Every row gives one point. Any point is a mix of the corners, with weights that add up to 1. It lies inside the corners' shape when no weight is negative. Say inside or outside, and name the corners with a negative weight.

Corners:
(1): [14.1 30.2]
(2): [-11.4 -17.2]
(3): [ -1.0 -26.0]
Points:
[12.9 31.1] => outside (3)
[ 8.3 27.4] => outside (3)
[ 5.3 17.8] => outside (3)
[4.2 4.0] => inside
[-11.2 -26.8] => outside (1)
[12.5 19.5] => outside (2)
[ -2.3 -21.3] => inside
[-11.2 -25.2] => outside (1)
[ -2.6 -22.1] => inside

Corners:
(1): [  1.7  12.3 -30.4  10.5  -0.1 -16.3  44.9  34.7  -0.9]
(2): [ 19.0  33.4 -28.1  25.0   6.5 -40.8   4.7   3.3   5.4]
(3): [ 18.9  11.8  -7.1   4.5  10.2 -23.5  52.3  42.1  25.4]
(4): [-19.4 -23.2 -14.5  -2.4   2.0 -12.2  23.7  34.4  25.5]
(5): [ -8.7   8.1  18.0  -7.8  25.2 -25.3 -27.1 -41.9 -20.6]
(6): [  6.8 -14.8  14.5  31.6  -2.2   1.6  14.7 -41.6 -25.0]
(7): [ -1.7 -17.3  50.6   2.4 -26.9  27.6 -36.0  -2.8  -8.8]
(8): [-20.9  23.7  16.4   2.1 -14.0  14.2 -12.4 -17.2   9.9]
(9): [ 21.1   7.9   2.5  10.4  -4.5  22.4 -10.6 -31.1 -11.0]
(10): [ 16.4 -20.6  16.2 -26.8 -19.7 -32.8 -16.7 -42.3 -20.6]
Points:
[-8.2  5.6 19.3 -0.3 -8.1 -4.3 -4.9 -6.2  7.9] => outside (1, 9)
[ -0.7  -4.4  10.9   3.9  -1.5  -9.0  -7.8 -22.3 -10.9] => outside (3)
[-5.1 -7.5  0.1 -4.7 -5.8 -6.5 -0.9  3.4  4.3] => outside (3, 6)
[  4.1  -5.1  16.5   4.3  -6.7   0.5  -8.8 -11.6  -3.4] => outside (1)
[-0.1 -4.3  3.9  0.7 -4.8 -5.2 12.9 -0.1 -3.3] => outside (2)
[ 11.8   0.8  10.3   4.0  -4.2 -11.4   0.3 -22.6 -13.0] => outside (4)
[  4.5  -4.1  10.9  -5.3 -11.6 -10.6  -5.0 -15.5  -8.1] => inside

Corners:
(1): [ 16.0 -22.1  23.9  -3.4  -9.1  -4.0  36.9  13.6  -1.9  -4.1 -17.9 -20.0
  22.6 -14.1  16.6  15.7  -0.7 -26.3 -23.8  -7.7]
(2): [ -8.5 -10.1  36.7 -28.3 -32.7 -18.6   0.1  -1.4 -28.8 -13.3 -24.3 -20.4
  14.0  11.7   8.6  11.8  31.5 -22.4  23.1   2.3]
(3): [-16.3  10.6 -18.0   8.4  -7.2  -0.7  -7.6  16.6   1.3  -1.7  55.0   7.3
  25.3  -6.9 -12.3  -2.7 -23.6 -17.3  -7.5  21.7]
(4): [  8.2 -23.9  19.7 -21.7   7.0   5.4  22.0  25.2 -19.6 -16.4  -7.9   7.3
  -3.7  28.8  21.0  -6.7  -1.6 -13.4   7.5  21.9]
(5): [ 31.1 -10.7   8.4 -21.5  -9.6   0.2   2.0  30.5   6.5 -30.1 -22.4  -7.5
  -0.7   6.8  -2.7 -16.4  18.4 -10.7  -7.7 -16.4]
(6): [-17.9  -0.3 -28.0  42.3  -0.4   4.7   3.9  14.4 -22.5  12.2  10.7  10.2
   1.3  -9.4  -8.6   7.4   5.1 -10.4  -4.0  12.3]
(7): [ -4.6  -8.1  45.8 -20.7 -13.7 -12.8   2.3  -0.6 -18.2  -9.2 -18.2  11.1
 -20.4  -6.9  -9.2 -10.4  15.0  10.1 -25.0   1.7]
(8): [  3.1   2.1 -21.3  42.8  -6.8  42.5 -14.2 -29.4  16.5  11.8  49.1  10.0
   0.2 -11.4   6.5  -3.4 -17.9  -5.5 -10.9  16.0]
(9): [ 19.5   1.2  -4.4 -26.6 -41.6 -21.7   8.2  13.3   4.2   8.0 -15.8  -0.8
  -8.9  21.8   2.3 -12.8  -9.1  -5.8  -0.2   7.7]
(10): [-28.4  37.4 -33.3  31.1  30.2   4.2  22.0 -63.8  14.2 -17.2 -53.6  -1.1
 -53.5 -25.8   1.9  29.7 -12.2 -16.5  13.7 -24.8]
(11): [ -9.2 -13.2 -34.5   9.7  13.2   5.6  41.1 -44.8  12.7   4.8   5.7 -10.2
 -67.5 -52.3   1.8  22.3   8.8 -15.9   6.0 -30.4]
(12): [ 32.4 -20.4   9.3 -39.3 -17.1 -14.1 -21.3 -11.2 -27.6 -18.9 -18.6 -25.5
   3.5  13.9 -18.1 -24.8  20.2   9.7  -5.3  -7.2]
(13): [ 10.4  -4.5  30.3 -27.1 -30.9 -13.0  35.0  15.3 -30.0  -5.5 -14.6  -7.6
   3.6  41.9  -4.1  14.5  14.8   6.2  -6.7 -28.8]
(14): [-23.5  -5.2  21.0 -13.8 -21.4  20.2  -2.0  33.5  -7.6 -12.3 -29.2 -30.2
   1.6  19.1   8.4   2.2  -8.6   2.0   0.5 -15.7]
(15): [ -5.5  -3.0 -15.1  39.1   3.4   5.8 -17.8   7.6   9.5  29.3  44.2  15.6
  17.5   8.2 -15.1 -24.9 -14.1  19.6  17.0  -4.6]
(16): [  6.1   1.0 -23.1   3.9  -3.2 -17.3   2.8 -35.2  15.1 -30.8  -9.2  -0.4
 -32.5 -36.3  -2.6  19.4 -21.0   8.2  26.8 -15.7]
(17): [ -3.0 -37.9 -24.3  25.7 -14.9  22.6  -4.8 -11.7   5.5  -3.6  36.7   0.2
  12.6 -10.2 -42.4 -27.4 -36.2 -15.8   8.6  22.2]
(18): [ 12.3 -48.0  30.3 -54.4 -37.5  10.6  -3.4  42.3 -31.9  -7.4  -8.1  19.5
  11.2   3.7  14.9  -0.4   0.1 -13.5 -23.8 -24.0]
(19): [  3.8   8.1  18.0 -41.5 -27.6  -5.1   3.6  10.9 -45.2 -32.6   1.0 -16.7
  -1.6   0.0  15.0 -20.6   6.3 -14.6   3.4 -15.9]
(20): [-17.1  -8.1   0.6  59.6   5.7   9.2 -32.1  11.1  12.4  20.9  44.9  18.9
 -15.3  13.7  -1.8   8.7 -40.7 -41.5 -18.3   5.1]
(21): [ -1.3  13.1   0.5  16.2 -11.0  32.6 -24.5  14.5   8.4  30.2   7.4 -12.1
 -17.6 -18.7 -42.0  -6.2  -7.6  -9.8   9.9  11.7]
Points:
[  1.4 -10.4   5.2   3.0 -14.0   3.6  -3.7  12.7  -4.5   0.9  11.2  -0.9
   0.2   3.7  -3.6  -2.6  -7.5 -11.5  -4.4   0.8] => outside (10)
[ -7.5  -7.1   2.2   3.5  -6.9   6.0   5.0  -3.0 -10.9  -3.7   3.6  -3.3
  -6.7  -6.9  -0.8   3.8  -3.3  -9.3   1.2  -4.0] => outside (5, 9)
[-1.3 -6.3  5.7  0.6 -9.0  4.7 -0.3  0.0 -9.2 -5.7  1.5 -0.9 -5.6 -2.8
 -4.0 -1.3 -1.0 -7.4 -4.2 -3.8] => outside (9)
[  5.3  -0.6   4.4  -5.1 -13.4   0.4  -1.4  -9.1  -4.6  -8.8  -5.0 -12.3
 -12.8  -5.5  -7.6  -8.3   1.0  -5.7   3.9 -11.8] => outside (3, 4, 6, 18)
[  4.1 -15.0   8.5 -12.7 -16.3   8.0   2.6  12.0  -8.7  -1.2  -5.5   0.9
  -1.8  -0.5  -3.2   0.0  -0.5  -6.4  -3.9  -5.3] => outside (19, 20)
[  5.2   0.8 -12.5   3.8  -8.7   2.7 -16.1 -16.9   6.4  -3.5  14.2   2.7
 -14.7 -11.8 -12.0  -9.3  -9.4  -9.0   2.8   0.0] => outside (1, 4, 6, 13, 14)
[ -2.1 -10.8  11.3  -7.9 -12.7   1.6   0.4  10.4 -17.0  -5.5   0.3  -7.6
   2.5   2.6  -7.6  -6.5   3.1 -12.9   0.8  -4.0] => outside (8, 9, 16)
[ -4.5  -7.0   4.5  -4.9 -13.9   4.7   0.6  11.0  -8.6  -6.1  -1.2  -4.4
  -1.4   1.8   0.4  -0.2  -6.0  -6.6  -1.0  -6.6] => inside

Corners:
(1): [-11.8  -0.3  12.5  -5.9  37.8 -22.1 -27.9  20.7  18.9  33.0  -1.8  -6.2
 -38.1 -19.3  12.4  11.3  -7.9 -21.9 -21.3  10.3]
(2): [ 43.8  -3.5   2.0  22.8 -12.0  41.7 -27.5  23.1   2.7  -3.7  38.3  15.4
  -6.5  39.9  30.0 -12.7 -27.4  -2.0  25.9 -15.1]
(3): [-49.1  -9.7 -16.0 -15.7  15.5  -5.6 -22.5 -17.4 -32.4  10.7 -23.0   0.6
 -19.5  22.6   8.9  -8.0  27.6 -19.5  15.9  33.7]
(4): [ 53.1  53.9 -25.5  -5.2  14.6  38.4  -7.7 -10.1  12.4 -23.0  29.2  -2.5
   1.4 -13.6 -27.4 -32.2  17.4 -11.5 -13.8  12.7]
(5): [ -2.7  -1.2  -7.2 -16.5 -24.3   2.0 -25.6 -15.3   4.5 -14.1  15.0 -15.4
  -1.1 -21.7   9.1  31.1   3.8  21.8   4.7  13.9]
(6): [-17.1  -6.1 -15.4 -18.2  21.9  28.5  -7.7  12.7  17.9  -8.3   3.0   7.6
 -10.1 -15.5  20.6   4.6  -4.4  27.0   4.4   8.8]
(7): [  6.2 -21.2   3.1   5.8 -61.2 -17.6 -32.2 -36.8  -3.6   2.5  -5.2  -6.2
  20.8  -0.7   7.7  -6.2   1.4 -36.3  30.9 -25.3]
(8): [-16.2  29.7  10.8  13.7   1.9  35.0 -18.9  26.0  17.4  17.7  11.0  14.6
   4.2  21.8  20.2  -4.5 -12.7  13.7 -23.6  28.7]
(9): [ -2.7  22.9  18.7 -32.9  13.5   4.8  31.9  38.0  -4.4  -2.6   9.0  28.1
  30.3  -1.1  -8.5 -28.3   7.2   4.1  11.0  40.2]
(10): [ -2.0  20.2 -11.5  16.8  25.5   5.0 -29.1  29.1  -3.1   2.6  -8.2  20.7
  -2.7 -24.4 -20.9  -3.9  -2.9 -16.8 -28.5 -15.8]
(11): [  7.7 -29.1  10.2   7.4   5.5 -31.2 -13.3  27.1  17.9  -9.6  10.4 -11.6
  13.4  -0.8  17.5 -25.2  36.0  -7.2 -12.3  -1.5]
(12): [ -2.3  18.9  -0.1 -40.8  37.4  -9.8   5.4  28.8   3.9 -27.1  -6.8 -17.1
  17.8   3.2  16.3  -2.2  -9.1   2.7  -5.9  16.7]
(13): [-12.4  -6.7  -5.1 -16.7   8.3 -21.2   0.0 -15.7   9.6 -12.4 -39.4 -13.7
 -28.7 -10.0 -24.6 -13.8  16.6   0.4   0.3  25.3]
(14): [  6.9  27.3  24.3   0.0 -19.9  -3.8 -17.7 -29.0 -20.9  16.5 -12.4 -22.1
 -17.3 -16.6  23.9 -16.8  12.4 -21.0   3.7 -15.3]
(15): [ -1.0  19.1 -16.1  -9.8 -43.8  -7.7   7.4 -16.9   1.5  -5.5  -8.2 -15.6
  41.3  -6.5  22.6  19.3  21.9   7.5  28.3   8.8]
(16): [  2.2   5.2  22.8 -20.6   1.4 -31.9 -36.6 -37.0 -34.2   0.4 -17.2  24.8
  -1.4  -2.4   3.6  -5.9   9.6  -2.3  -9.0  11.2]
(17): [ 22.5 -27.9 -20.3  14.9  35.9 -28.0   2.7  -6.2  17.6 -32.9  34.1  -6.4
 -32.1  17.2 -14.6   4.1  13.6 -17.0 -19.8 -32.6]
(18): [ -5.1 -11.4   9.8 -12.5 -39.8 -39.0  16.1 -30.4 -17.3  -0.4 -32.3 -13.5
  24.7   0.2   5.7 -24.7  24.8 -31.3   1.0  24.5]
(19): [  0.1  -1.4  10.8  11.4  11.8  -4.4 -18.5  -5.0  21.7 -10.7   1.1 -19.8
  -9.2 -32.8  -6.6  18.4  -7.5   5.3  -4.3  23.7]
(20): [-10.2 -29.8  -4.4 -12.4 -16.0 -34.6 -28.2 -34.1 -45.3  15.0  -3.2 -32.7
  17.7  16.6  41.9  -5.1  10.1  -0.3  17.7 -32.5]
(21): [ -9.1  16.2 -25.7   2.7   8.0  -9.2 -10.4   7.5   1.6  -0.1   9.2  -1.6
 -15.1 -30.2  16.9 -15.3  -8.6  -7.2   7.1  -1.2]
Points:
[-13.1 -21.5   6.4  -7.1  -5.5 -34.5 -23.7 -25.9  -6.9  -2.7 -14.3 -18.4
   1.8 -14.4  12.2  13.6  16.4 -11.7  -2.2  -3.0] => outside (2, 4, 8, 9, 13, 21)
[  4.8  12.1  -3.6  -2.2  -2.8   6.5 -11.5   2.0   3.4  -9.8   7.2   1.6
   5.4  -8.6   3.8  -1.9   4.3  -2.1  -0.7   9.2] => outside (1, 13, 20)
[  0.7  11.2  -2.4  -1.2   2.3  -2.0 -12.6   5.1   7.4  -4.2   3.5   2.0
   0.0  -7.2   0.7  -3.6   2.5  -5.5  -3.9  15.0] => outside (6, 14, 20)
[  2.5   3.8  -0.2  -7.0 -10.8  -0.8 -19.6 -12.8  -3.4   0.3  -2.3  -9.9
  -0.7  -3.9  16.6  -6.6   5.7  -2.3   7.7   6.5] => outside (9, 10, 17)
[ 5.3 10.9 -1.6 -9.0 -1.6 -5.3 -7.5 -4.4 -1.5 -5.5 -0.2 -4.3  4.8 -4.1
  2.2 -8.2  9.2 -6.1  1.1 10.8] => outside (6)
[  3.8   2.1   1.2  -1.7   2.6  -8.7 -13.5   0.5   1.2  -2.7   3.2  -5.9
  -3.3  -6.3  10.6  -9.9   8.3  -7.6  -1.3   0.8] => inside
